Each wall is flat, endless, passes through zero and stands at right angles to its row. A trip goes straight from one point to another. List the walls that it crosses, first one first.
In the rows, 128 means zero.

Walls:
(1): [ 73 125]
(2): [146  97]
(3): [112 122]
Trips:
[161  95] to [137 127] => none
[165  74] to [103 150] => 3, 1, 2
[149  79] to [158 105] => none
[165 126] to [146 150] => 2
[108 136] to [157 136] => 3, 1, 2

Walls:
(1): [121  82 122 122]
(2): [108 149 117 107]
(3): [103 115 121  88]
(4): [146 156  84 108]
(5): [142 130 100 169]
(6): [120 134 117 122]
Trips:
[157 102 141 146] to [124 133 131 145] => 1
[116 117 156 118] to [137 165 102 135] => 2, 1, 6, 4, 3, 5
[154 142 163 176] to [ 79 162 115 104] => 2, 6, 5, 4, 3
[113 133 115 133] to [ 94 113 124  64] => 1, 5
[102 135 141 150] to [131  76 135 180] => 2, 1
[ 69 130 140 139] to [ 97 151  83 153] => 1, 5, 4, 3
[114  79 144 159] to [154 115 138 144] => none

Walls:
(1): [137 158 144 147  96  96 125 113]
(2): [125 130 151 131 118 125 173 126]
(3): [ 93 161 181 100 129 147  93 147]
(4): [124 129 141 145 168 167 111 121]
(5): [179 116 149 168 162 161 175  88]
(6): [139 179  80  97 161 136 124 148]
Trips:
[105 179 154 168 149 111  96 155] to [144 118 137 117 117 100  70 114] => 6, 4
[143 158 129 120 103 153 101 135] to [117 156 105 132 152 134 156 112] => 5, 2, 3, 1
[122 112 116 143 152 188 152 135] to [105 102 115 144  78 112 188  92] => 6, 4, 1
[111 136 171 156 132 111 149  87] to [124 109 161 118 120 167 168 116] => 1

Walls:
(1): [ 74 136 135 114 108 179  92 125 128 110 184]
(2): [147 136 117 147  98 115 121  95 131 154 144]
(3): [150 112 107 132  92 162 111 127 133 120 131]
(4): [159  91 111 101 129 157 129 100 181 103 145]
(5): [ 82 116  87 119  78 167 131 110 156  87 101]
(6): [167 156 107 144  93 102 180 176 192 176 122]
(7): [113 131  90 114  99  99 150  89  98 128 134]
Trips:
[169  87 153 116 133 135 122 119 118 101 106] to [125 143 152  94 155  88  86 130 141 127  84] => 3, 4
[138 169 159 165 176 105  81 138 102 150 108] to [135 110 129 147 149 118 107 163 143 128 103] => 6
[173 142 127 122 119 102 124 126 160 111  96] to [107 116 126 145 140 148 125 154 110 130  65] => 5, 2, 4, 3, 6

Walls:
(1): [130 151  76 101 160 136  71  81 140  57 193 146 135  97]
(2): [135 145 105 125 103 145 133 109 112 130 107 150  96 124]
(3): [ 94 172 122 130 145 128 122 159 104 159 115 121  95 146]
(4): [133 104 112 111 125 147 144 136 104 155 165  87 172 151]
Trips:
[144  59 112  79 116 115 107 147 159 114 128 110 145  99] to [110 124 121 110 152 112 112 101 151 102 130 170 111 131] => 4, 2
[135 136 112  86 164  94 117  96 109 182 112  80 139  99] to [156 157 154  97 130  97 101 144 140 143 160 119 156 181] => none
[212 141 126 139 130 167 133 128 101 133 131 134 110 140] to [156 156 110 104  94 182 159 119 108 144 150 105 133  90] => 1
[123  64 127 101 109 143 150 127 134 156 125  71 155 136] to [143 151 115 141 173 135 131 150 129  97 118 139 196  76] => 1, 4
[133  93 116  76 117 128 158 100 130 127 117  98  81 147] to [ 84 144  86 118 100 155 147 129 138 121  97  93 130 165] => 3

Walls:
(1): [122 161 175 125 111 137 130  94 122 123 111 104 125 110 127 131 162 160
 166 125]
(2): [150 138  90 121 165 149 105 143 137  61 183 148 144 129 141 140 116 132
 105 158]
(3): [130 127 123 115 101 127 112 121 161 119 177 202 100 160 126  94 124 111
 121 131]
(4): [190 124 144  78  94 103  96 127 118 119 189 138  97 102 135 154 127 135
 122 163]
(5): [143  94 163 125 140 152  98 182  88 129 159 160 134 112 111 158 121 141
 113 133]
(6): [126 118 113  94 113 133 135 154  92 128 121 139 118 145 148 105 161 173
 117  77]
(7): [ 63 110 102 120 123 144 120 121 166  73 109 123 128 120 158  90 116 178
  95 108]
Trips:
[163  98 165 116 122 148  96 125 137 146 157 107 129 133 139 143  95 103
 173  80] to [159 144 120 120 138 127 125 112 129 135  85 133 100 140 127  98 120 129
 132 133] => 5, 6, 4
[153  77 169 100 112 134 113 172 156 144 100 100 136 131  78 124 131  99
 137 106] to [ 78  38 111 100 151  60 119 175 147 130 107 130 139 114 160 108  93  65
 145 169] => 4, 7, 3
[187 174 155  88 147 143 146 115 148  95 101 134 107 121 158 184 161 143
 104 134] to [135 104 155 132 141 107 101  93 136 185 158  97 121 139 128  77 146 148
 145 129] => 2, 3
[162 123  90 178 124 120 136 119 122 108 102 163 145 156  79 104 106 126
 115 127] to [151 111 135  85 100 181 142 125 132 151 109  91  87 126 141 169 144 106
 110 174] => 4, 2, 3, 5, 1
[ 80 120 128 113 151 131  92 153 122 137 148 149 125 131  90 149 113 125
  85  99] to [130 137 176 124 191 152 122 147 105 136 144 149 132 108 139 149 102 113
 152  98] => 7, 3, 6, 1
[126  94  91 140 106 130 148 107 128  96 161 108 128 155  89 140 117 163
 106 156] to [137 106 115 112 103 159  86 125 156  83 128 128 174 147  74  95 207 147
 128 121] => 6, 5, 1, 4
[103  74 170 146 138 119 109 169  94 147 116 133 181 151 170 141 154 118
 144 132] to [159 152 129 169 129 149 162 145 102 169 102  64 157 114 169 135 127 134
 153  83] => 1, 5

Walls:
(1): [ 74 179  67 173 137 119 116 159 132  93 102 178 137 121  98 138  80 121
 165 102 112 135 113 139]
(2): [160 209 128 142 138 177 151 131  70 156 111 158 109 144  46 173 135 140
 171  45 140 140 100  75]
(3): [127 101 163 131  87 106 149  67 157 128 105 114 132 123 125 114 129 104
 132 160  99 117 157 115]
(4): [119 139 155 119 173 139 160 159 120  83 124 157 141 172 146 139 171  84
  98 117  88 110 112 132]
(5): [174 147 110 133 103 120 100 186 105 155 151 126  92  65 110  97 155 149
  97 134 143  99 138  91]
(6): [103 173 122 113 119 138 137 104 152 161 131 116 151 141 136 124 100 125
 129 161 107 153 149 175]
Trips:
[143 149  92 120 126 138  66 178 111 138 117 154 162 123  85 121 146 107
  99 113 156 103 153 100] to [121 103 147 133 118 149 118 114 149 215 106  99 149 147 140 130 113 146
 155 132  76 142 114 120] => 4, 6, 1, 3, 5, 2
[147 100 135 137 150 137  75 110 136 137 117  82 110 116 126 115 142 118
 191  68 132  91 111 115] to [134 145  92 127 139 154 132 110 140 145 127 144 144 100  85 168 119 137
 136 106 139  66 188 136] => 1, 6
[104 175 165 151 123 158 140  74 125 124 138 151 124 118  93 153 145 150
 139  82 140 121 149 128] to [ 94 132 124 118 195  84  72 147 124 126  91  86 169 145 129 130 133 116
 134  98 142 156  62 156] => 3, 4, 6, 2
[ 86 153 173 110  61 112 161 135 107 120  76 136 112 156  89  91 108 154
 104  92 130 148 125 128] to [111 116 146  80 106  76 149 133 118 119 108 164 124 137 123 129 132 141
 137 118 148  92 133 127] => 4, 6, 1, 2

Walls:
(1): [122 132  92 113 139  82  80 154 149 117 104 133 156  85 120  74 191 126
 159 112 103  88 167 120 133 140 162 127 209 157 133 128 135 100  98 147
 128  77 160 150 152 140 131 122 153 114 162 131]
(2): [112 100 116  61 100 140 177 114 151 109 122 113 154  95 123 143 143 152
 119 110 111 129 134 110 102 137 180 168 148 188 100 112 127 133 125 123
 120 134 123 146 133 103 125 115  91  83  92 110]
(3): [147  99 144 130  76 143 152 127 114 150 161 161 116 117  83  71 160  69
 128 107  81 134 117  80 122 133 142 134 143 138 108 120 137 137 133 153
 148 143 124 105 121 200 133 154 153 106 192 126]
(4): [167 146 104  87 125 103  72 156 152  93 127 125 185  34 130 168 123 130
  98 142 140 142 145 198 140 150 105  67 173 130 133 168 130 104  94 138
 120 139  66  95 137 146 163 161 127 104 112 124]
(5): [185 128 138 152 116 111 118 127 118  97 111 107 111 132  98 167 153 145
 121 117 104 127 125 140 115 136 126 148  74 201 135 136 124 157 121 127
  90 102 104 146 139 116 111 153 154 149 154 127]
(6): [139 147 106 154 126 165  96 129 105 120 151  91 144  92 136  72  65 155
  74 133 175 110 107 157 111 125 160 170 142 163 120  84  94 144 137 109
 132 145 147 130  98 203  93 111 153 123 148 123]
(7): [119 107 111 107 137 123  77 117 189  99 124 134 115 166 125  84  80 142
 159 155 128 103 155 111 125 131 110  90  89 152 100 125 126  76 144 130
 134 165 118 138 165 140 143 141 111 108 150 121]
Trips:
[129 117  92 150 181 149 143 187 156 121 187 124 106 163  76 111 134 112
 106 116 128  92 105  64 117  97  78 128 141 141 143 135 105 131 187 162
 123  90 119 102 125 125 144 178 167 159  83 114] to [121 152 124 165 128 144 101 136  90  87  99 128  95 140 118 122 128 105
 156 124 104 139  95 134 113 156 159 144 102 155 115 118 126 164 170 152
 157 188 124 174 120 145 136 156 123 127 138 120] => 6
[106 117 133 144 159 155 151 130 147 115 129 140 159 100 173 107 110 122
 154 139 168 140 150 140 114 117 151 165 114 149 121 182 157 122 129 137
 109 174 131 125  98 166 143 148 116 102 102  76] to [119 169 133 154 101 127 142  78 145 101 106 128 157 116 149  99 143 114
 152 115 142 135 105  85 124 104 134 116  63 127 111 126 154 107 111 139
 149 113 199 136 123  87 124 169 116 141  90  70] => 4, 6

Walls:
(1): [115 196 139 110 158 149 126 140 133 141 151 184 131 137 108 122 150 157
 154 151 182 134 138 129  78 130 167 143 180 149  83 144 122 111  94 121
 123 159 160 109 126 171 103 134 166 116  89 132]
(2): [100 153 138 142 106 147 129 142 118  97 110 167 133 121 165 139 172  84
 160 140 123 134  98 131 131 110  82 121 132 157 182 145 107 144 136 122
 168 129 154 145 165 130 130 142 145 107 135 147]
(3): [ 88  99 133 120 130 155 150 108 139 149  96 142  98 175 164 144 158 108
 118 141 139 123 145 139 115 133 154 129 106 117 131 146 120  61 127 168
 112 141 114 142 111 118 142 141 154 131  87 143]
(4): [125  89 193 157 140 170 149 154 149 165 157 138 122 124  97 104 149 118
 117  94 110 125 156  98 102 114 133  88 133 178  88 175 136 171  74 146
 136 120 164 123 135 110 119 112 123 142  79 162]
(5): [114 134 110 122 131 176 112 133 113 115 101 113 109 124 168  77  97 156
 180 118 154 154 116 119 153 123 103 124  90 127 139 148 119  75 168 130
 113 166 114 100 104 116 116 166 129 113 173 108]
(6): [123 108 122 161 142  62 144 179 143 155 128 121 179 139 110 108 119 140
 167 117 116 172 149  90  71 143 123 144 122 127 101 146 137 124 135 176
 110 166 138 167 119 179 147  98 112 123  88 125]
(7): [131 107 115 122 139  94 123 155 153 150 140 151 134  63  83  66  81 175
 131 144 154 167 128 156 106 116 115 135 133 147 153 108 146 146 145 107
 150 115 124 147 127  98  47 150 110 130  75 136]
(8): [ 69 131 125 122 109 133 166 139 122 126 113 123 121 114 136 178  75 160
 105 123 139 134 165 144 108  91 121  91 110 175 141 130 156 135 165 134
 129 136 100 131 141 134 146  91 112 130  88 123]
(9): [168 121 117  75 150  81 119  94 147 187 154 142 136 102 144  82  92  93
 153 108 125  55 154 103  87 157 185 111 149 140 119  93 128 170 198 168
 158 146 119 125 163 135 134 166 146 140 148 185]
(10): [138 124 108 144 123 120 150 145 155 132 132 144 113 133 137  97 113 144
 109 134 121 123 138 156 125  64  98 155 142  94  97  89 148 133 165 164
 170 122 137 143 105 129 124  81 113  92 134  91]
(11): [ 61 114  85 122 136  91 118  76 110 204 133 154 128 151 122 109 108 115
 119 194 149 122 138 165 162 164 158 112 128 102 160 129 122  88  88  97
 130 102 119 171 118 133 114 102 164  95 147 160]
Trips:
[186 108 114 126 130 141 110 116 132 141 113 172 166 129 121  88 134 112
 117 110  90 112 124 127 139 115 154  98 114 109 154 108  99 103 133 149
 135 110 132 117 138 111  97 105 122 118 173 116] to [123 145 111 119 148 120 124 130 116 145 163 154 103 131 102 167 115 149
 104 128 128 149 178 142 123 108 123 111 144 139 132 135 143 105 105  94
  97 154 100 140 144 205 105 103 128 119 134 127] => 5, 1, 8, 6, 9, 10
[138 145 142 147 127 166 144 114 140 148 148 112 131 176 112 136 130 137
  98 110 112 132 155 170 156 139 157 114 169 136 112 107  98 164 107 119
  73 142 118 149 128 103 110 136  90 145  99 113] to [128 125 131 136  79 146 130  98 121 137 167 161  89 132 137 143 151 129
 123  96  98  63 124 155 131 126  65 141  97 111  96 115 111  99 138 189
 127 205 126 110 109 157 127  81  77 127 110 108] => 10, 1, 6, 5
[ 73 109 140 108 190  98 112 148 134 150  99 130 112 146 105 129 125 162
 112 112 146 135 130  76  97 160 123 142 138 155 119 110 182  79 102 122
  93 143 116  87 141 136 129 129 148  98 144 109] to [158 174  95 166 111 138 177 172 110  96 137 151 125 104 148 139  97 198
 126 174  80 136 123  82 183  99 109 141  59 130 152 146 152 126 146 107
 132 190 187 110 133 106 157 123 116 160 106  89] => 4, 11, 3, 10, 1, 2
